Each row of a before or after table is a point. One or more steps were done to the points. Then noise was added and the rows were shuffled. The steps act on columns, c1 being the first. Name the steps. A step turns or swaps two columns, mirrors them in a line or flattens them onto one, adds a multiple of one to another, or multiplies or shifts one. Angles are multiples of 10 degrees, from the lower column toward the higher: turns from -170 to 170, lines from 10 to 170 but not 90. Use the fewest steps. Two steps may share a column if one is a turn and the other turns, adds or multiplies; they go together, in the order done. Otherwise the lowest column goes first.

Before:
[[ 17   4]
 [-26 -12]
 [ 25   3]
 [-34   3]
 [  5  60]
 [-22  44]
 [-37   8]
 [  7  12]
 [ 14  33]
 [-28  -8]]
After:
[[-17 -20]
 [ 15  23]
 [ 11  26]
 [-11 -15]
 [ 45 -20]
 [ 28  20]
 [ 33  17]
 [ 10 -34]
 [  2 -13]
 [ 33 -51]]
Steps: turn c1 and c2 by -140 degrees

Before (13 x 6):
[[-25  25  19   1  -5  19]
 [ 34 -21   6 -39  22  24]
 [  6  13  23 -37  22   7]
 [  8 -40   8 -23 -17  60]
 [ 33  47 -24 -24   8 -37]
 [ -8  -1  18  -7  -4  52]
 [ 18   7 -20 -11 -23 -30]
 [-14  10 -28  -3  27  44]
 [ -6  52  24 -42 -59   9]
 [ 30   3 -39  -4   2   4]
 [ -8  35  15   8 -12  51]
 [ 16  33 -26 -15   5 -12]
 [ -5  11 -25 -40 -40  28]]
After, 13 rows:
[[  9  49  24 -42 -59   9]
 [  6  34 -27 -14   5 -12]
 [  3  10 -25 -39 -41  28]
 [  1   6 -28  -3  28  44]
 [ -3 -15   7 -39  22  24]
 [  3  20  19   1  -4  19]
 [ -6 -37   9 -23 -17  60]
 [  3  14  23 -38  22   8]
 [  9  51 -23 -24   8 -37]
 [  6  33  16   9 -12  51]
 [  1  10 -21 -12 -24 -31]
 [ -1  -2  18  -8  -4  52]
 [  2   8 -39  -4   2   4]]
Steps: flatten c1 and c2 onto the line at 80 degrees

Before, 11 rows:
[[  3  -9   3   8   7  -9  -6 -23  17   3  36]
 [ -1 -25 -15 -21  -4  17   3  -9  -2   4   6]
 [-20  -4  -1 -12  -2  25 -15   4  10  16  -5]
 [ 19  17  27   9  22  -6  -6 -11 -41  23  24]
 [  1  -8  -3 -16  14   2 -12  -4   6   1 -20]
 [-11 -21  -3   5   6   9 -11   7 -11 -10   6]
 [ 16  37  19  20  19   5  25   3 -40   8   5]
 [ -5  12  37   1  32  11  28 -10 -34  -8  19]
 [-17 -28  -6   1  13   8   3  -3   9  23 -12]
 [ 13 -27  21  10   2  16  -3 -19  12   2  12]
 [ -4 -20  17   9 -18 -12  -4 -42   0  -5  22]]
After, 11 rows:
[[ 19  17  43   9  22  -6  -6 -11 -11  23  24]
 [-19  -3  -2 -12  -2  25 -15   4  40  16  -5]
 [ -1 -24 -24 -21  -4  17   2  -9  28   4   6]
 [ 16  37  30  20  19   5  25   3 -10   8   5]
 [ -5  13  59   1  32  11  28 -11  -3  -8  19]
 [  3 -10   4   8   7  -9  -6 -23  47   3  36]
 [ -4 -20  27   9 -18 -12  -4 -42  30  -5  22]
 [-17 -28  -9   0  12   8   3  -4  39  23 -12]
 [  1  -9  -6 -16  14   2 -13  -4  35   1 -20]
 [-11 -21  -5   5   7   9 -11   7  19  -9   7]
 [ 12 -27  33   9   2  16  -3 -19  42   2  12]]
Steps: multiply c3 by 1.6; shift c9 by 30

Before, 14 rows:
[[ 14  -3 -24  28 -33 -16  49  58 -37 -38  -6  14 -11 -15  13 -24   6   7
    5 -24]
 [-32 -15  32   3 -36  23  22   1  40  24   9   1  17  25  -4  20  32  55
   27  18]
 [  8  11  33  15   6  -2  -8  58  31  40  24   5   1  52 -41  29  39  37
  -30  28]
 [-29  41 -15  42  23 -39 -16   2  18 -28   6   7 -31 -14 -20 -23 -25 -19
   10 -14]
 [-27 -37 -21 -14   7  48  38 -17 -29  23  -5   1  32 -16  38  42   4   2
  -12 -15]
 [-21 -29  44 -29  26  35 -18  14   2 -39   6 -40  11 -30  19  10  -2 -32
   23 -33]
 [ -1   3   2  51   8   7  -9  42  -3 -50 -48 -14  23   4  52  27 -17  38
  -27 -20]
 [-55  30 -26 -14 -19  51  14  14 -19   3  15   8  37   5  -9 -51  23 -22
  -33  11]
 [-21 -27  20  30 -36  -8 -24  34  33 -18  -3  23  -8  -6  13 -26 -35  26
  -28   3]
 [-49  24  13 -23 -48   4  12  24  40  30 -45 -20 -28  26 -12  13 -16 -14
  -34  16]
 [-53 -35  35  29   3 -39 -21 -10  27  29  27  20 -24  58 -27  13  18 -18
   17  -5]
 [-35 -23  12 -19 -28  43 -19   0 -23  23  34 -13  57  21   2   0  -5  29
   26  55]
 [ 24 -31  11  11 -30 -40  11  -8  10 -14   5  19 -13   0 -14  -8  31 -25
  -12  52]
 [-50  18 -16 -29  24  -2  -5 -16  -7 -26  31  -3  53   6  -8   7  -5   6
    2 -24]]
After (14 x 20):
[[-27 -31  10  13 -29 -40  11  -6  10  -1   9  22 -12   0 -14  -9  31 -25
  -13  50]
 [ -1 -28  44 -29  25  35 -18  14   2  45  28 -39  11 -30  18  11  -2 -34
   23 -33]
 [ 29  17 -16 -29  24  -2  -4 -17  -8  47  24  -2  53   5  -8   7  -6   6
    3 -24]
 [ 50  29 -26 -15 -21  51  14  13 -19  24   3   8  37   5  -9 -52  22 -22
  -34  12]
 [-25   4   3  53   8   6  -9  42  -3  43 -45 -13  21   4  50  28 -18  39
  -28 -20]
 [ 12  13  33  16   6  -3  -8  59  32 -40  39   7   0  52 -40  29  41  37
  -33  29]
 [ 60 -36  35  27   4 -39 -20 -11  26   1  45  19 -25  57 -29  12  18 -18
   18  -6]
 [ 58  23  10 -23 -47   1  13  24  42  -3 -37 -20 -28  27 -11  14 -17 -14
  -34  17]
 [ 11  41 -17  43  23 -38 -16   2  19  40   0   4 -32 -13 -21 -24 -24 -19
   11 -14]
 [ 33 -37 -21 -14   7  49  38 -19 -28  -6 -14   1  33 -15  39  40   3   2
  -13 -15]
 [  8 -28  20  32 -35  -6 -23  33  32  24   7  22  -7  -5  14 -25 -36  25
  -28   6]
 [-31  -2 -23  31 -35 -14  50  59 -36  25 -18  13 -12 -13  13 -24   5   8
    5 -25]
 [ 40 -15  31   3 -36  23  24   1  38  -6  23   0  18  25  -5  19  33  55
   28  20]
 [ 42 -22  13 -19 -27  44 -19  -1 -22  -4  40 -13  56  22   2   0  -7  28
   27  55]]
Steps: turn c1 and c10 by -150 degrees; add 0.5 times c3 to c11

Before, 12 rows:
[[ 25  13  18 -18   4  47 -30 -15  15 -15   0 -10 -17  15   6   9  21  20
  -34   1  23  17   6 -26 -28   9   0 -12  12  10  18  27 -16 -10  28   1
   26   2  19  20  32 -15   8 -19  -2  10   2  18]
 [-28 -39 -21  60  -9   8   8 -18 -11  32  12 -24  11   4  -7  15  52  -2
   28  -2 -25  -6 -15  32   3 -22  22   3 -12 -16 -31  18  24   4 -27 -22
   17  58 -16  16  -7 -28   9  44  24  14   5 -22]
 [ 42  28  21 -15  26  21  -7 -13  -2 -19 -14 -15   7   8  27  18  20  11
  -27  22  24 -16   4   8 -23  19  12  -3   5  -8   0  30 -14 -41  22  15
    3   3  45   7  17 -18 -20 -12  -3  10   8  19]
 [-13 -29 -29  17  17  47  12 -29 -21  11  -4 -10 -13   6  -8  12  46   2
   15  25  -8   5  14  15  -2 -20  32 -26  -2  -1 -26  -2  34  19 -12   9
   19  35 -19  23 -15  19 -10  17  21  19 -34 -28]
 [-28  -7 -42  37 -27   7  19 -36 -18  27  37 -27  11   1  -1  -3  51 -18
   10  25  -6  -8  -9  21   8 -32  42 -18 -15 -15 -16  10  37  25 -24 -17
   33  55  17  10  10   3  -4  44  50  15 -26 -16]
 [-13  22 -15   9 -60  -3   3  22  15   3 -22 -36  55 -52  28  30  43 -29
    6 -20 -17 -35 -27   4 -31  -3 -10 -22  24 -38 -12 -18   3 -26 -21 -44
  -19   9   8  15 -23 -29  50   1 -22 -22  20  -5]
 [ 37  13  13  -1  -3  13  11 -20  12 -18   1  -3  -3  13  -4   9 -29   9
   -7  37   9  13 -15  -2 -25  20  19  12 -27  29   5  20  -6 -37  20 -21
   30 -13  38 -11  25 -11  -9 -32  -2  11  -3  16]
 [  6   2   4 -22  16  15  25 -31   5   1  -1   0  24  -3 -10   4  -7  16
  -32  11   8 -11  -9  15 -23  -8  -8  -4 -21  19  16  16 -24 -23  31  -2
   33  -2  44 -17  10 -11  -2 -11  10  24  24  20]
 [ 14  -8   6 -22 -16  22 -32  11   7 -24 -20 -47 -15 -28  45  27   9  26
  -27  -8  22  20  13 -18 -38   8  14 -40  23  -9   0 -28  -1 -26  -3  13
  -10   1   5  14  18 -29 -22 -10 -32   0  32  30]
 [ 14  27  13   2  12   5   4 -34  11  20  15   3  25   6  -7 -21  -1   2
   -8  10   0 -18 -33  18 -14  13  27  -5 -27   1   8  13 -32 -39  25   6
   45  -8  20  -9  22  -3   5   1 -23  16 -15  22]
 [ 17   7  21 -10  19  -8  20 -35  25 -17 -13   2  14  19 -11  -5 -11  -7
  -31   8  13  -9 -21   4  -6  26  16 -28 -17   2  -7  26 -23 -28  27  -4
   10  18  25   1  46  10   9 -11  12  28   1  13]
 [ -4  -6  -6   3  -2  11 -39  14  29 -35 -30 -37 -15 -21  42  37  30  18
  -14  -1  14   4  40 -34 -24  25  -7 -21  24 -32  31 -23 -11 -43  -5  -2
    4   6  24   8  -8 -10   4  -8 -18  -7  12  23]]
After (12 x 48):
[[-26  -8 -44  -5 -28   6  17 -11 -15  26  39 -28  13  -1  -2  -2  50 -22
    8  27  -8  -9 -10  20   8 -31  42 -17 -16 -15 -18  10  37  22 -20 -18
   31  57  16  12   8   3  -4  45  51  16 -26 -17]
 [ 14  30  13 -14  13   5   6 -23  12  19  16   3  26   7  -7 -21  -2   2
   -7  10  -1 -21 -32  19 -14  15  29  -8 -27   0  10  12 -36 -38  26   6
   42  -7  23  -9  23  -2   4   0 -24  16 -14  22]
 [-27 -37 -22   4  -6  11   7  12  -8  34  15 -27  11   5  -7  12  53  -2
   31   0 -25  -3 -13  31   4 -25  21   2 -15 -21 -31  20  21   6 -26 -21
   18  58 -15  19  -9 -29   7  44  23  15   4 -22]
 [  4   5   2 -18  17  12  24 -34   6   3  -2   0  25  -1 -11   3  -6  19
  -32  13   9  -7  -9  16 -24  -9 -11  -5 -27  15  15  13 -21 -25  31  -4
   35  -3  43 -16  10 -10  -2  -9   7  19  25  15]
 [-14 -28 -28  -7  16  46  13 -15 -22  13  -5 -11 -12   2  -9  12  45   3
   12  26 -10   8  15  15   0 -19  27 -26  -3   0 -28  -1  33  17 -10  11
   20  34 -18  24 -17  21 -13  15  18  22 -30 -28]
 [ 24  16  16  -6   4  48 -31 -19  14 -17  -2 -12 -18  16   9   8  17  20
  -37   0  23  18   7 -24 -27   9   6 -15   9  11  15  28 -19 -13  29   0
   26   4  20  16  34 -13   8 -20  -3   8   1  23]
 [ 41  28  23 -11  25  20 -11 -14  -1 -19 -13 -15   5   7  23  20  22  14
  -28  25  23 -18   6   8 -26  19  11   0   5 -10   1  32 -17 -44  21  15
    8   2  45   7  19 -15 -21 -11  -4  10  11  18]
 [-16  21 -10  11 -61  -3   2  21  10   3 -22 -38  55 -51  24  30  45 -31
    4 -22 -17 -35 -25   6 -32  -1  -8 -23  23 -38 -11 -18   0 -27 -22 -45
  -18   7  10  14 -22 -26  49   0 -24 -22  22  -5]
 [ 35  11  13  -8  -4  11  10 -14   9 -21   2  -2  -1  13   0  10 -29   8
   -9  38   8  11 -11  -4 -22  17  19  10 -26  31   5  16  -8 -39  20 -21
   31 -15  37 -11  25  -8  -9 -35  -3  10  -1  17]
 [ 14  -9   3  -2 -18  23 -34   0  10 -24 -20 -47 -18 -26  44  27   9  24
  -26  -5  21  22  12 -20 -40  10  11 -41  20  -7  -2 -23   0 -26  -4  14
  -11  -1   6  15  18 -30 -22  -9 -32   1  35  29]
 [ 18   7  20 -17  19  -7  18 -33  24 -20 -14   3  13  22  -9  -5 -10  -8
  -33   4  13 -10 -21   4  -8  28  20 -29 -18   3  -7  26 -25 -27  29  -2
    7  14  23  -1  44   8  12 -12   9  27   1  12]
 [ -6  -6  -4   4  -2  11 -37  11  24 -35 -30 -37 -14 -22  43  34  31  15
  -13  -2  13   5  41 -33 -27  24 -11 -18  22 -31  28 -23 -11 -43  -2  -3
    7   4  24   8  -5  -9   5  -6 -21  -5  14  22]]
Steps: flatten c4 and c8 onto the line at 60 degrees
